Each point is reached from the start by the listed moves, each made once or not at all, plus a little noise. Is the number of moves made odd or even? Then give how often each move was made.

Moves:
(1): [ 0.16  0.14 -0.12 -0.43 -0.32 -0.61]
(2): [ 0.02  0.03  0.50 -0.04 -0.02 -0.62]
(3): [ 0.86 -0.40  0.05  0.65 -0.31 -0.09]
Start: [-0.18  0.04  0.28  0.20  0.46  0.10]
Points:
[ 0.70 -0.31  0.83  0.81  0.13 -0.61] -> even (0, 1, 1)
[-0.02  0.19  0.15 -0.22  0.13 -0.50] -> odd (1, 0, 0)
[-0.17  0.06  0.76  0.15  0.45 -0.51] -> odd (0, 1, 0)
[ 0.84 -0.22  0.19  0.42 -0.18 -0.60] -> even (1, 0, 1)

Moves:
(1): [ 0.41  0.18 -0.43 -0.77  0.27 -0.04 -0.23 -0.11 -0.56]
(2): [ 0.00  0.88  0.20 -0.13 -0.12  0.15  0.84  0.34 -0.04]
(3): [ 0.40  0.13  0.50 -0.03 -0.49 -0.28  0.04 -0.24 -0.16]
(4): [ 0.37 -0.25 -0.52  0.43  0.07 -0.28  0.36  0.32 -0.15]
(5): [-0.45 -0.42 -0.09  0.24  0.18 -0.54  0.42 -0.77 -0.02]
(6): [ 0.11 -0.09 -0.09  0.38 -0.02  0.30  0.07 -0.19  0.12]
(7): [-0.22 -0.30 -0.36 -0.23  0.04  0.05  0.31  0.12  0.53]
(8): [ 0.11 -0.30  0.38 -0.30  0.42  0.02  0.24  0.07 -0.14]
(9): [ 0.38 -0.01 -0.01  0.01  0.54 -0.15 -0.03 -0.22  0.44]
Start: [-0.58  0.44  0.15 -0.11 -0.13  0.09 -0.16  0.10 -0.50]
Points:
[-0.34 -0.45  0.59 -0.44  0.48 -0.86  0.90 -0.85  0.13] -> odd (0, 0, 1, 0, 1, 0, 1, 1, 1)
[-0.28  1.15  0.50 -0.13 -0.74  0.32  1.12  0.19 -0.11] -> even (0, 1, 1, 0, 0, 1, 1, 0, 0)
[ 0.25  1.44  0.83 -0.29 -0.18 -0.27  0.67 -0.03 -0.23] -> odd (0, 1, 1, 0, 0, 0, 0, 0, 1)

Moves:
(1): [ 0.33  0.08  0.05  0.06 -0.06 -0.19  0.02 -0.03  0.26  0.00 -0.03 -0.10
 -0.18 -0.10 -0.13  0.16  0.13  0.13 -0.18 -0.04]
(2): [-0.05  0.06 -0.48  0.76  0.14 -0.17  0.16 -0.28 -0.21  0.34  0.17  0.50
 -0.23 -0.23  0.36  0.12  0.47  0.43 -0.16 -0.34]
(3): [ 0.15 -0.12  0.13 -0.18 -0.06  0.18  0.03 -0.04  0.24  0.07  0.33  0.30
 -0.02 -0.46  0.12  0.07  0.33  0.11  0.16 -0.13]
(4): [-0.48 -0.04 -0.25  0.25  0.99  0.06  0.06 -0.13  0.21  0.33  0.08 -0.45
  0.42  0.11  0.39 -0.21 -0.60  0.51 -0.27  0.23]
(5): [ 0.10  0.14 -0.16 -0.38  0.56  0.17 -0.28  0.10  0.04  0.25 -0.25  0.20
  0.19 -0.40 -0.06  0.71 -0.03  0.44 -0.28 -0.46]
(6): [-0.15 -0.19 -0.15  0.00 -0.13  0.01 -0.38  0.46  0.31  0.00  0.25  0.13
 -0.45 -0.02 -0.03  0.06  0.04  0.03 -0.03  0.14]
(7): [ 0.42  0.43  0.04 -0.50  0.09  0.17  0.09  0.32 -0.21 -0.65 -0.59 -0.18
 -0.31 -0.56  0.01 -0.05 -0.39 -0.41  0.06 -0.06]
(8): [-0.19  0.53  0.07  0.32  0.35  0.28  0.09  0.02  0.38 -0.47  0.09  0.10
  0.56  0.19 -0.39 -0.33  0.04  0.18 -0.06  0.12]
(9): [-0.32 -0.22 -0.30 -0.31  0.16 -0.15  0.17 -0.33  0.46  0.01 -0.16  0.21
 -0.14 -0.15 -0.38  0.32 -0.27  0.23 -0.47  0.08]
(10): [-0.05  0.19  0.06 -0.01 -0.24 -0.02 -0.05 -0.20  0.03  0.29  0.04 -0.07
  0.25  0.01 -0.04  0.00 -0.26  0.10 -0.15  0.38]
(11): [ 0.19 -0.22 -0.01 -0.23 -0.32 -0.31 -0.07  0.36 -0.09  0.07  0.47  0.10
  0.03 -0.13 -0.18 -0.25 -0.48 -0.30  0.48 -0.41]
(12): [-0.08 -0.18 -0.39 -0.15  0.19 -0.26 -0.05  0.16  0.05 -0.19  0.00  0.25
  0.31  0.09 -0.08  0.39  0.08  0.27  0.13  0.42]
(13): [ 0.15 -0.44  0.05  0.40 -0.03  0.43 -0.27 -0.32 -0.11 -0.55  0.77  0.11
  0.22 -0.18  0.11 -0.20 -0.12 -0.41 -0.51  0.32]
(14): [ 0.12 -0.10 -0.01  0.02 -0.05  0.09  0.52  0.04 -0.34  0.21  0.39  0.32
 -0.10  0.49  0.20  0.11 -0.03 -0.27  0.09  0.09]
(15): [ 0.17  0.01  0.08 -0.14 -0.22 -0.21 -0.25  0.05  0.21  0.08 -0.30  0.42
  0.14  0.26  0.59 -0.05 -0.17 -0.18 -0.06  0.03]
(16): [-0.12  0.07  0.71 -0.30  0.20 -0.46 -0.02  0.58  0.07  0.00  0.32 -0.29
  0.15 -0.17  0.25  0.13 -0.22 -0.52 -0.32  0.19]
(17): [ 0.20  0.31 -0.60  0.11  0.09  0.01  0.03 -0.08  0.23 -0.03  0.07 -0.28
  0.20 -0.09  0.00  0.17  0.69 -0.59  0.04  0.00]
(18): [-0.25 -0.01 -0.28 -0.29 -0.16 -0.04  0.01 -0.04 -0.07 -0.13  0.19 -0.10
  0.19  0.06  0.25 -0.04  0.02  0.36  0.01 -0.29]
Start: [-0.27  0.00 -0.02 -0.29 -0.02  0.28  0.25 -0.81 -0.05  0.23 -0.42 -0.26
 -0.29  0.05  0.19 -0.03  0.00 -0.03 -0.09 -0.38]
Points:
[-0.86  0.80 -1.98 -1.38  1.90  0.33 -0.24 -0.25  1.54 -0.56 -1.05  0.06
  0.85 -0.44  0.52  0.90 -0.59  0.82 -1.03 -0.18] -> even (0, 0, 0, 1, 1, 1, 1, 1, 1, 0, 0, 1, 0, 0, 1, 0, 1, 1)
[-0.80 -0.27 -0.77 -0.82  1.54 -0.58  0.09 -0.11  0.22  0.97  0.90  0.26
  0.77 -1.07  1.24  0.89 -0.40  1.27 -0.34 -1.12] -> even (0, 1, 1, 1, 1, 0, 0, 0, 0, 0, 1, 1, 0, 0, 0, 1, 0, 1)
[-0.15  0.93 -1.67  0.56  2.06  1.01  0.56 -1.19  0.05 -0.28  0.39  0.26
  1.20 -0.53  0.68  0.70 -0.12  0.25 -1.21  0.30] -> even (0, 1, 0, 1, 1, 0, 1, 1, 0, 1, 0, 1, 1, 1, 0, 0, 1, 0)

Moves:
(1): [ 0.43 -0.43 -0.17 -0.21  0.22 -0.09 -0.47  0.20  0.34  0.46  0.06  0.28
 -0.09 -0.07 -0.10  0.02  0.16 -0.15  0.12  0.03  0.04 -0.18 -0.13 -0.05
  0.16 -0.28]
(2): [ 0.30  0.13  0.03 -0.45  0.22  0.14 -0.01 -0.19 -0.04  0.58  0.01  0.40
 -0.17  0.09 -0.05 -0.18 -0.22  0.33  0.03  0.05 -0.10  0.38  0.06  0.44
 -0.15 -0.13]
(3): [ 0.51 -0.24  0.35  0.03  0.05 -0.28  0.20  0.13  0.24  0.11 -0.15  0.18
 -0.05 -0.03  0.18  0.14 -0.28 -0.08  0.06 -0.10  0.07  0.05 -0.49  0.36
  0.06  0.00]
(4): [ 0.23 -0.45 -0.46  0.14 -0.20  0.07  0.13  0.35 -0.20  0.23 -0.21  0.26
 -0.14 -0.18  0.17 -0.01  0.00 -0.09  0.08  0.05 -0.21 -0.43  0.01  0.14
  0.49  0.26]
(5): [-0.16  0.11 -0.44 -0.36  0.36 -0.22  0.05  0.11 -0.20  0.16  0.05  0.14
 -0.21 -0.02  0.79 -0.42  0.29 -0.28 -0.55  0.03  0.23 -0.54 -0.06  0.79
  0.33  0.14]
(6): [-0.16 -0.07  0.09 -0.06  0.26  0.34  0.05 -0.15 -0.04  0.17  0.23  0.42
  0.00 -0.22 -0.28 -0.17  0.11  0.04 -0.25 -0.19 -0.10 -0.12  0.32 -0.10
  0.05  0.40]
(7): [ 0.11 -0.23  0.02  0.06 -0.51 -0.13  0.05 -0.67  0.36  0.11  0.11 -0.01
 -0.09 -0.31 -0.41 -0.04 -0.30 -0.40  0.02  0.40 -0.18  0.37  0.43 -0.34
 -0.39  0.46]
(8): [-0.01 -0.01 -0.15 -0.31 -0.71  0.07 -0.13  0.48  0.08  0.30  0.40  0.19
  0.24  0.36  0.18 -0.43 -0.13 -0.27 -0.05  0.08 -0.35  0.06 -0.09  0.06
 -0.51 -0.16]
(9): [ 0.09 -0.35  0.08  0.23 -0.08  0.27 -0.11 -0.02  0.10 -0.14 -0.50  0.66
  0.24 -0.20  0.08  0.11 -0.03 -0.28  0.00  0.04  0.16 -0.27 -0.27 -0.32
 -0.38 -0.39]
(10): [-0.15 -0.23  0.04  0.07  0.20  0.10 -0.15  0.14  0.13 -0.11 -0.40  0.03
 -0.27  0.09  0.07  0.14 -0.15  0.35 -0.19 -0.05  0.39  0.42 -0.15 -0.38
 -0.02  0.31]
(11): [ 0.26  0.40 -0.29 -0.12  0.10 -0.05  0.06 -0.07  0.16  0.12  0.17  0.00
 -0.14  0.38 -0.06  0.41 -0.01 -0.18  0.34 -0.02 -0.07  0.48 -0.05 -0.20
  0.26 -0.23]
(12): [ 0.08  0.34  0.24 -0.80 -0.18 -0.15 -0.67 -0.12 -0.25  0.30 -0.05  0.47
  0.00 -0.07  0.41  0.11 -0.25 -0.12  0.01 -0.65  0.07  0.16 -0.34  0.40
 -0.34 -0.14]
(13): [-0.34  0.41 -0.48  0.48 -0.46  0.21  0.19 -0.15  0.03  0.18  0.77  0.21
  0.07 -0.48  0.33 -0.18  0.40  0.33  0.73 -0.24  0.50 -0.24  0.43 -0.54
 -0.03 -0.38]
(14): [ 0.03  0.00 -0.20 -0.24 -0.05  0.08  0.02 -0.16 -0.04 -0.56  0.28 -0.25
  0.20  0.09 -0.11  0.14 -0.19  0.36 -0.28 -0.33  0.30 -0.06  0.70 -0.30
 -0.08  0.07]
(15): [-0.37 -0.20  0.25 -0.43 -0.67  0.58  0.01 -0.44 -0.15 -0.37  0.24 -0.11
  0.31 -0.14  0.01 -0.06  0.24  0.31  0.10  0.02 -0.13  0.83 -0.44 -0.23
 -0.39 -0.34]
(16): [ 0.24  0.19 -0.26 -0.32  0.18 -0.24  0.15 -0.04  0.48  0.59  0.07  0.13
  0.29 -0.36  0.08  0.50 -0.12 -0.06  0.47  0.18 -0.43  0.69  0.33  0.43
 -0.26 -0.20]
(17): [ 0.15 -0.06 -0.12  0.31 -0.47 -0.25  0.24 -0.09 -0.29 -0.09 -0.07 -0.57
  0.50  0.13 -0.10 -0.10  0.46 -0.08 -0.04  0.13  0.00  0.11 -0.09 -0.05
 -0.19  0.07]
(18): [ 0.08  0.35  0.49 -0.65 -0.11 -0.09  0.23  0.22 -0.09 -0.19 -0.37 -0.13
 -0.16 -0.17 -0.13  0.01  0.35  0.14 -0.64 -0.11  0.09 -0.09 -0.14  0.28
  0.11 -0.11]
(19): [-0.01 -0.12 -0.12  0.03  0.37 -0.01  0.09 -0.02 -0.03 -0.23 -0.06  0.08
 -0.45  0.29  0.26  0.00  0.22  0.16  0.46 -0.10 -0.03  0.06  0.02 -0.02
 -0.07  0.42]
(20): [-0.53  0.09  0.00 -0.01 -0.01 -0.77 -0.09 -0.26  0.05 -0.35 -0.23 -0.08
 -0.03  0.49 -0.30  0.29  0.13  0.14 -0.05 -0.21 -0.03  0.29  0.21  0.22
  0.49 -0.16]
(21): [ 0.04 -0.10 -0.13  0.03  0.06  0.18  0.15  0.02 -0.01  0.03  0.08 -0.01
  0.00 -0.42 -0.80  0.07 -0.14 -0.05 -0.21  0.10  0.15 -0.08  0.07  0.35
 -0.25  0.35]
(22): [ 0.52  0.16 -0.08  0.17 -0.35 -0.36 -0.06 -0.25  0.52 -0.36  0.02 -0.07
  0.26 -0.15 -0.36 -0.10  0.06  0.31 -0.17  0.13 -0.49  0.26 -0.31  0.09
 -0.23  0.21]
(23): [ 0.25  0.31  0.26  0.29  0.30  0.37  0.26  0.37  0.21 -0.29 -0.28 -0.32
 -0.23 -0.65 -0.63 -0.38  0.04 -0.10 -0.41 -0.49  0.04 -0.22  0.75  0.79
  0.52  0.03]
(24): [ 0.08 -0.46 -0.02  0.53 -0.16 -0.04 -0.07 -0.26 -0.09  0.05  0.14  0.28
 -0.47 -0.25  0.14  0.10 -0.01  0.19 -0.32 -0.35 -0.23 -0.06 -0.28 -0.23
 -0.77  0.09]
Start: [-0.94 -0.32 -0.32 -0.43 -0.28  0.29  0.16  0.21 -0.30 -0.05 -0.12  0.37
  0.14 -0.78  0.07 -0.12 -0.04 -0.05  0.30 -0.04  0.00  0.26 -0.33  0.44
  0.68  0.08]
Points:
[-0.06 -1.29 -0.53 -0.56 -1.84  1.34 -0.13 -0.37  0.58 -0.40  0.57  1.04
  0.17 -1.59 -0.88 -0.16 -0.24 -0.58 -0.22 -0.60 -0.50  1.31  0.38 -0.31
 -0.86 -0.70] -> odd (1, 0, 0, 0, 0, 0, 1, 1, 1, 0, 1, 0, 0, 1, 1, 0, 0, 0, 0, 0, 0, 0, 1, 1)
[-1.13  0.62 -0.32 -0.57 -0.52 -0.32  1.01 -0.38  0.69 -0.28 -0.10  0.23
 -0.38 -2.03 -0.75  0.17  0.67  0.22  0.82 -0.61 -0.04  1.18  1.69  1.29
  1.04  0.16] -> odd (0, 0, 0, 0, 0, 0, 1, 0, 0, 0, 0, 0, 1, 0, 0, 1, 0, 1, 1, 1, 0, 0, 1, 0)
[-1.12 -0.75 -1.21 -0.72 -2.00  0.20  0.45 -0.53 -0.30 -0.15  0.58  1.48
  0.31 -0.32  1.29 -0.11  0.45  0.81  0.09 -0.98  0.73  1.67 -0.95  0.02
 -0.65 -1.10] -> odd (0, 1, 1, 0, 1, 0, 0, 1, 1, 1, 1, 0, 1, 1, 1, 0, 1, 0, 0, 1, 0, 0, 0, 1)
[ 0.03 -1.71 -1.03 -0.30 -1.61  1.05 -0.20  0.75  0.38  0.02 -0.21  1.56
  0.11 -2.11  0.38 -1.27  0.52 -0.51 -0.90 -0.44 -0.95 -0.31 -1.05  1.42
 -0.10 -0.41] -> odd (1, 0, 0, 1, 1, 0, 0, 1, 1, 0, 0, 0, 0, 0, 1, 0, 0, 0, 0, 0, 0, 1, 1, 1)
